Rows are points. Each copy is the shape, with its points in the same order, turned, moved and blurred by noise. Say if it was mirrored as well.

Shape:
array([[-28, -24,   9],
       [-42, -15, -56],
       [ 14,  14, -56],
       [  4,  16,  37],
       [-11,   0,  46],
       [  4,  16,  43],
       [-37,  27,  26],
       [  7,  -5,  43]])
Copy 1:
array([[-29, -34,  11],
       [-49,  -3, -41],
       [  6,  31, -32],
       [  9, -11,  53],
       [ -4, -25,  56],
       [  6, -10,  60],
       [-32,   0,  52],
       [ 10, -25,  50]])
Copy 1 is: only turned
Copy 2:
array([[ -4,  16,   4],
       [ -3, -36, -36],
       [ 56, -39, -10],
       [ 21,  20,  50],
       [  4,  37,  45],
       [ 23,  28,  56],
       [-10,  -6,  51],
       [ 18,  47,  39]])
Copy 2 is: mirrored

Shape:
array([[-17, -23,   4,   6,   8,  -1],
       [ -6, -37, -15,   3, -13, -13],
       [-22,   6, -13,  -6, -10, -22],
       [-22,  10,   4,  18, -11,  -5],
       [ -3,   6,  -3,   4, -15,   1],
       [-21,   2, -57,   9,  30, -19],
       [-11,   1,  -3,  29,   6,  -7],
       [ -2,   0,   1,  -5, -16,  10],
       [ 45,   2,   2,  -5,  11, -15],
       [ 19,   9,  -9,  -4,  26,  41]])
Copy 1:
array([[-16, -21,   2,  23,   2,   7],
       [-13, -38,  -7,   3, -19,  -8],
       [-19,   9,  -6,   4, -10, -19],
       [-14,  16,   3,  31, -19,   4],
       [  1,   5,   0,   7, -18,   8],
       [-15,   1, -56,  21,  16, -16],
       [ -5,   2, -11,  41,  -7,   3],
       [  4,  -1,   6,  -2, -17,  16],
       [ 47,  -9,  -5,  -5,   5,  -2],
       [ 23,   7, -19,   5,  21,  51]])
Copy 1 is: only turned
Copy 2:
array([[-21, -11,   5,   2,   4,   6],
       [ -8, -34, -10,   7, -11,  -2],
       [-19,   4, -18,  -2, -13, -26],
       [-20,  17,   4,  15, -16,  -9],
       [  0,  12,  -5,   6, -18,  -5],
       [-30,   6, -60,  13,  26,  -5],
       [-16,  11,  -2,  27,   3,  -1],
       [  2,   9,   0,  -7, -19,   2],
       [ 42,   6,  -2,   4,  19, -11],
       [ 15,  30,  -9, -14,  17,  37]])
Copy 2 is: only turned
Copy 3:
array([[ -9, -29,   9,   6,  14,   0],
       [  0, -48, -12,   4,  -7,  -9],
       [-19,  -3, -11,   5,  -9, -18],
       [-25,  -2,   6,  -3, -17,   8],
       [ -2,  -8,   3,   1, -17,   6],
       [-12, -11, -48, -26,  21, -11],
       [-16, -19,   2, -19,   0,  10],
       [  7,  -4,   9,  13, -13,   6],
       [ 41,  -5,  20, -23,   0, -19],
       [ 34,   7,  -5,  -3,  20,  35]])
Copy 3 is: mirrored

Shape:
array([[  3,  -3,   3,   4,  -4, -13, -35,  -6],
       [-12,  -2,  12,  -6,  21, -11,  -2, -14],
       [ -3,   7, -11,   4,   9,  -8, -30,   1],
       [-11,  -4,  15,   7,  -2,  -4, -16,  -2],
       [ 12, -10,   6, -18,   0, -14,   6,  60],
       [ -5,   6,  -5,   4,   3, -19,  10, -14],
       [-10, -12, -19,   9,   7,   0,   3, -16],
       [ -2,  -2,  11,   8,   5,   2,  10,  34],
       [ -7,  12,  -2, -17,   1,   6,   9, -12],
       [  3,   5,  10,  12,  14,  -4,  -3, -11],
       [ 16,  -3,  -9, -21,   3,   1,   5,  -8]])
Copy 1:
array([[-16,  11,  -2,   0,  -7, -16, -26,   1],
       [-12,   2,   6, -16,  13, -14,   7, -21],
       [-20,  19,  -8,   2,  12,  -5, -18,  -2],
       [-23,   7,  17,  -1,  -5, -10,  -6,  -4],
       [  0,   2,   7,  -6,  21,  -8,  20,  58],
       [-14,   7,  -8,   3,   1,  -7,  18, -15],
       [-22, -11, -12,   5,   6,   9,   2, -18],
       [-12,   7,  23,   8,  15,   0,  19,  25],
       [  1,  13,   0, -16,  -2,  12,  14, -13],
       [ -8,   8,   9,   9,   9, -11,   2, -18],
       [ 15,  -2,  -9,  -7,   6,   5,   4,  -3]])
Copy 1 is: only turned
Copy 2:
array([[  4,   7,   1, -19,  16, -27,  -5,   4],
       [ -1,  -2,  27,   7,  10,  -4, -16,  -8],
       [ -3,  14,  -4,  -6,  16, -16, -17,  12],
       [ -9,   6,  17, -18,   9,  -7,  -1,  -5],
       [ -3, -24,  17, -12, -22,  11,  -3,  54],
       [  5,  10,  13,  16,  -6, -10,  -2,  -9],
       [ -4,  -1,  -9,  13,  10,   3,   0, -15],
       [-14,   0,  20,  -6,  -5,  18,   6,  28],
       [ 13,  14,  11,   4,  -8,  12, -19,  -8],
       [  5,  11,  20,   7,  18,  -2,   2,  -1],
       [ 28,  -3,   3,   2,  -2,   8, -13,   3]])
Copy 2 is: mirrored
Copy 3:
array([[ 11,  -3,   1,   9,   4,   6, -37,   4],
       [  5,   4,   7,   5,  13, -16, -10, -25],
       [ 18,  -3, -15,   9,  -1,  -8, -30,  -1],
       [  6,  -2,  14,  13,  -4,  -1, -16,  -5],
       [ 18, -12,  11, -27,  -2, -32,  10,  42],
       [-10,  19,  -8,   9,   7, -12,  -7,  -9],
       [ -9,  -6, -20,  13,   6,  -1,  -1, -15],
       [ 16,  -4,   9,   6,  -7, -19,  17,  19],
       [  6,  16,  -6, -10,  -5,  -1,   3, -21],
       [ 13,  11,   2,  19,  13,  -5,  -6, -10],
       [  6,   7, -12, -18,  16,   5,   2,  -6]])
Copy 3 is: mirrored
Copy 4:
array([[ -7,   1,  16,   7,  -1,   2, -34, -19],
       [ -5,  -6,  13,  -6,  27,  -2,  -1, -19],
       [ -9,  12,  -1,  -3,   8,   3, -32, -10],
       [-16,  -1,  20,   9,   6,   5, -10,  -5],
       [  9, -26,   7,  -9, -11,  -7, -18,  51],
       [ -7,  -4,  -1,   0,   2, -18,   7, -22],
       [ -6,  -3, -14,  11,   9,   6,   2, -24],
       [ -6,  -6,   7,  11,   6,  -5,   0,  30],
       [ -7,   3,   3, -19,   1,  10,  14, -12],
       [ -2,   9,  13,   8,  16,  -5,  -3, -13],
       [ 19,  -4,   0, -14,  -6,   5,   2, -12]])
Copy 4 is: only turned

Shape:
array([[-15,   3, -23, -25,   1, -30,  14,  13, -34,   3,   0],
       [-25,  -2,  11,  -3, -21,  -9,  30, -22, -11,  37,   8],
       [ -4,  10, -30,  20,  27,  13, -22,  -4, -25,  27,  29],
       [ 11,  20, -21,  18,  33,  11,   2,  32, -25,  27,   6],
       [  1, -17,  29,  25, -19, -19,  -4, -18,   3,  30, -15],
       [-10,  35,   5,  10,  28,   1,  -8,  31,  27,  23,  -2],
       [ 27, -13,  -7, -26,   3,  13,   0, -22, -15,   1,  37],
       [-14, -13,  -1,  -7,  35,   0,  -2,  32,  11, -16,  33],
       [ 12,  38,  23,  28,  28, -31,  27,   1,   7,  -2,  37],
       [ -3,  -7, -14,   1,  35,  25,   2, -21,   3,  -4,  -2],
       [-13, -11, -19,  12,   1,  18,   6,  16,   4, -13,  35],
       [-17,  36,  28,   7,  32,  28,   6, -20, -27,  36, -17],
       [ 25,  21,  16, -20,  12,  27, -12, -15, -29, -14, -13],
       [ 23, -16,  21,  -6,  -6,  -1, -18,  25,  15, -23, -11],
       [ -1,  27, -10,  -6,  33,   1,  12,  29, -29,  27, -13],
       [ -5,  -8,  -9, -27,   7,  10, -15, -16,   6,  11,  10]])
Copy 1:
array([[-25,   9, -26,  -3,  15, -37,  27,  -4, -27, -11,   3],
       [-30, -28,  16,  18, -13, -26,  31, -32,  -9,  10,  10],
       [-10,  -2, -25,  45,  18,  12, -16, -14, -39,  11,  26],
       [  0,   3, -12,  38,  31,  19,  10,   9, -40,   3,  -9],
       [-12, -36,  19,  20, -12, -29, -16, -19,   9,   8, -20],
       [ -9,  31,  27,  40,  29,  12,   4,  10,   3,  10,  -8],
       [ 21, -16,  -8, -18,  16,  -3,   0, -29, -21,   2,  39],
       [-11,   5,   6,   8,  40,   6,  -1,  20,   1, -29,  38],
       [ 28,  -1,  33,  53,  32, -28,  13, -15, -11, -32,  14],
       [-16,  -4,  -7,  11,  32,  25, -11, -40,  -3, -13,  12],
       [ -8,  -1,  -3,  12,  -3,  19,  -1,   1,  -9, -32,  38],
       [-35,  -4,  38,  35,  34,   7,   3, -45, -44,  21, -14],
       [  4,  12,  19, -22,  30,   1, -19, -41, -44,   0, -10],
       [  8,   2,  19, -25,  12,  -5, -26,  13,  11, -19, -12],
       [-17,  12,  -2,  22,  41,   2,  27,   1, -39,   8, -20],
       [-13,   4,  -4,  -9,  17,  -1,  -8, -26,   2,  18,  25]])
Copy 1 is: only turned
Copy 2:
array([[  3,  -2, -29, -34,  13, -35,  32, -12, -22,  11,  -4],
       [ -2, -30,   6, -31,  -8,   3,  29, -36,   5,  31,  14],
       [  5,  18, -60,   6,  -2,  15,   7, -19, -12,  13,  41],
       [ 17,  15, -57,   3,  -1,  25,  21,   9, -24,  16,   0],
       [  5, -44,  11,  15,  -7,   6, -10, -28,  -6,  17,  -4],
       [  8,  25, -21,   4,   4,  13,  -5,  21,   8,  43,  -9],
       [ 42, -11, -23, -23,  19, -13,   3, -21,  14, -20,  39],
       [ -4,   6, -25,  -7,  35, -13,  10,  40,   8,   3,  27],
       [ 28,  31,  25,  25,  11,   9,  37,  12, -14,  20,  22],
       [ -4,  11, -31,  -9,  38,  22,  -4, -21,  15,  -8,  11],
       [-13,   3, -29,  -4,   2,   2,  21,  14,  17, -14,  30],
       [  8,  16,  -6, -30,   8,  55,  -5, -27, -22,  37,   5],
       [ 32,  18, -13, -37,  11,  15, -25, -18, -16, -24,  -3],
       [ 16, -18,  -6,  -3,  13, -13, -26,  27,   6, -20, -18],
       [ 17,  14, -44, -25,  13,  17,  21,   2, -29,  32, -19],
       [ 10,  -7, -27, -23,  23, -11, -12, -17,  22,  11,  17]])
Copy 2 is: only turned
Copy 3:
array([[ 18,  23, -31, -15,   6,  -1,  23,  42, -26,  -9,  -6],
       [  3,   0,  -1, -12, -28,  -3,  32,  27, -14,  43,  -2],
       [-15, -11, -53,  24,  14,  22,  -9,  19,  -7,  12,   8],
       [ 16,  11, -41,  34,  19,  42,   4,  28,   1,   8,  -9],
       [  7, -22,  16,   5, -10, -17,   6,  15,  -1,  32, -35],
       [  5,  24, -14,  17,  28,  22,   5,  27,  48,  22, -12],
       [ 16, -24, -10, -19,  11,  18,  -5,  -1, -23,   1,  34],
       [ -3,  -1,   0,  13,  46,  13,  27,  35,  13, -14,  26],
       [ 20,  32,  -5,  39,  31, -10,  26, -19,   6,  26,  13],
       [-15, -22, -24, -11,  18,  32,  29,  -2,  10,  -2,  -3],
       [ -6, -12,  -8,  21,   2,  14,  20,  27,  11, -17,  33],
       [-23,  22, -11,   1,   5,  54,  12,   0,  -5,  49, -32],
       [  1,  11,   3, -20,  12,  46, -16, -16, -16,  -9, -14],
       [ 21, -11,  33,  -2,  25,   6,  -6,  18,  17, -27, -15],
       [ 20,  31, -33,   9,  21,  43,  14,  36,  -5,  12, -22],
       [ -5, -17, -14, -33,  14,  14,   2,  20,   4,   8,   8]])
Copy 3 is: only turned
Copy 4:
array([[  9,  -1, -17, -28,  -2, -19,  37,  11, -30,   6,   6],
       [ -1,  -1,   6,  13, -42,  -4,  40, -16,  -8,  27,  12],
       [ -1, -20, -29,  16,  24,  28,   2,  -7, -15,  23,  15],
       [  8,  -5, -33,  13,  29,  16,  10,  24, -12,  30, -19],
       [ -2,  -9,  24,  16, -42, -13, -11, -14, -14,  15, -19],
       [-14,  28, -14,   8,  20,  -7,  -8,  12,  24,  27, -18],
       [ 36, -17,  14,  -8,   3,  22,  24,   2,   2,  -6,  31],
       [-20,  -6,   8,   0,  39,   6,  24,  23,  10, -15,  -4],
       [ 23,  37,  16,  47,  27, -19,  17,  -3, -17,   3, -10],
       [  2,   0,  -5,  -9,   8,  43,  13, -21,  10,  -4, -12],
       [-14,  -9,  -6,  21,   7,  19,  28,  18,   8, -25,   8],
       [ -1,  38,   1,  -2, -12,  46,   8, -14, -17,  53,  -6],
       [ 27,  27,  11, -27, -10,  47,  -7,  12, -15,   1,  10],
       [  4,   0,  15, -16, -11,   2, -22,  37,   9, -29, -19],
       [  9,  21, -28, -15,  17,  12,  21,  23, -15,  40, -23],
       [  4, -10,   4, -23,  -5,  14,   6,  -8,  20,  -1,  20]])
Copy 4 is: only turned

Shape:
array([[  1,  -6,  29,   2,  60,  20,   0,  29,  26,   0,  -3, -32],
       [ 23,  12,   6, -29, -22,  14,  -6,  -1,   5,  -3,   0, -13],
       [-24, -30,  14,  14, -13,  24,  -8, -13,   1, -13,  18,  20],
       [ 15,   5,  -2, -12, -17,  -8,  31,  18,   0,   5,  -3,  -3],
       [-22,   5,  23,  10,  33,  -2, -10,  46,  15,  -3,  10, -21],
       [-33, -37,   6,  -3, -15,  15, -28, -16,  23,   0,  -2,  19],
       [  2, -19, -17,  14, -10,  30, -14,  -8,  -3,  13,  -3,  -1],
       [ 39,  18,  22, -14, -24, -12,  12,  10, -11, -17, -18,  -8],
       [-16,   6,   4,   2, -27,  30,   5, -24,  17,   4,  13,   6],
       [-25, -16,  21,   9,  -7,  15,  14, -37,   5,   9,  -6,  24],
       [  1, -18, -10,  23,  -9,  -2, -22, -28,  12,   0,  18,  13],
       [ 12,  -2,  -4, -24,  -2,   7,  21,  -5,  -4, -19,  10,  -7],
       [-18,   7,   3,  10,  45,  27, -14,  33,  12, -14,  -8,   0],
       [  5,  26,  -6, -14, -37,  -3,  12,  -6, -10, -31, -16, -36],
       [ 13,  14, -19, -12, -14, -20,   8,   5,   8, -17, -14, -10],
       [-28, -12,  -8,   1,   1,  -1, -22, -23, -17,  14,  11,  13],
       [ 26, -10, -11,  -9, -26,  -5,  16,  -1, -10,  -3,  -9, -25]])
Copy 1:
array([[-15, -58,  15,   9,  13, -22, -14,   6,  24,  28,  28,  12],
       [ -1,  11,   6,  -4, -21,  17, -18,  -7,  16, -18,  29,  -1],
       [-37,   3, -27,  32,   7, -15,   5, -18,  12, -35,   2,  10],
       [ 22,  -4,  -9,   0,  -1,  11,   0,   8,  -6, -22,  24, -22],
       [-17, -19,  -4,  10,  17, -30,  11,  13,  16,  35,  36,  14],
       [-19,  10, -34,  26,   8, -11,  -1, -39,  44, -23,  -4,  11],
       [-29,   2, -21,  22,  -1,  11, -26, -16,  12,  -8,  -3, -15],
       [ 24,   6,  20, -22, -17,  -8, -24,   0, -18, -25,  25,  -7],
       [-10,  16,  -7,  47, -11,  13,   2,  -5,  23, -33,   8,   3],
       [ -1,  -7, -14,  45,   5,  -5,   2, -11,  12, -39, -20,  22],
       [-26,   2, -23,  19, -29, -12,   5, -15,  25, -20, -23, -12],
       [-14, -11,   9,  -6,   1,  17,   8,  -2,   6, -32,  17, -14],
       [-30, -18,   0,  10,  32, -24, -14,  25,  26,  25,   8,   7],
       [  4,  30,  41,   4,  -5,  10,   2, -19,  -5, -20,  25, -23],
       [ 15,  11,  12, -10,  -2,   0,  -2,  -6,  13, -12,   6, -31],
       [-22,  13, -30,  16,   0,  12,  21, -22,   9,  -6, -28,  11],
       [  7,  -3,   6,  -2, -11,  14, -11, -22, -11, -19,  15, -30]])
Copy 1 is: mirrored
Copy 2:
array([[ 12,  19,  24,  -3,  36,  21,  21,  -4,  30, -15, -47, -39],
       [ -1,  -2,  26,  -1,  -9,  -4,  18, -17,  -4, -25,  19,   4],
       [  3, -12,   5,  -3,  33,   2, -25,  22, -38,  -2,   6, -11],
       [ 14, -15,   3, -19, -25,   1,  29,  -1,   1,   1,   3,  -4],
       [  3,  -2,  19, -26,  35,  10,  -2,  -6,  38,   9, -34, -21],
       [-21, -12,  -8, -10,  26,   4, -33,   1, -42, -24,  -6, -17],
       [ -4,  11,   9,  17,  -9,   7, -22,   1, -25,   1,  -2, -12],
       [ -2, -30,  28,  -1, -24,  -5,  42,  11,  14, -18,  13,   8],
       [ -9,  -2,  -1,   2,  19,   2,   3,  -8, -34,   5,  30, -18],
       [-10, -16, -19,   9,  24,  -8,  10,  14, -49,   0,  -5, -23],
       [ -7,  -6,   1,   5,   3, -20, -31,  16, -19, -10,  15, -37],
       [ 15,  12,  12, -18,  -4, -11,  25,  11,  -9, -16,  12,  -3],
       [ -2,  23,  -2,   1,  36,  21,  -6,  10,  31,  -1, -29,  -7],
       [-33,   2,  35, -24, -20,  -6,  38,   9,  -4,   2,  27,  10],
       [-16,   0,   3, -24, -28,  -8,  18,   9,  15, -15,  12,  -6],
       [-11,   2,  -5,   1,  14, -35, -25,   3, -29,   4, -10,  -6],
       [  0,  -1,  28, -14, -41,  -4,  19,   7, -14,  -6,   4,  -8]])
Copy 2 is: only turned
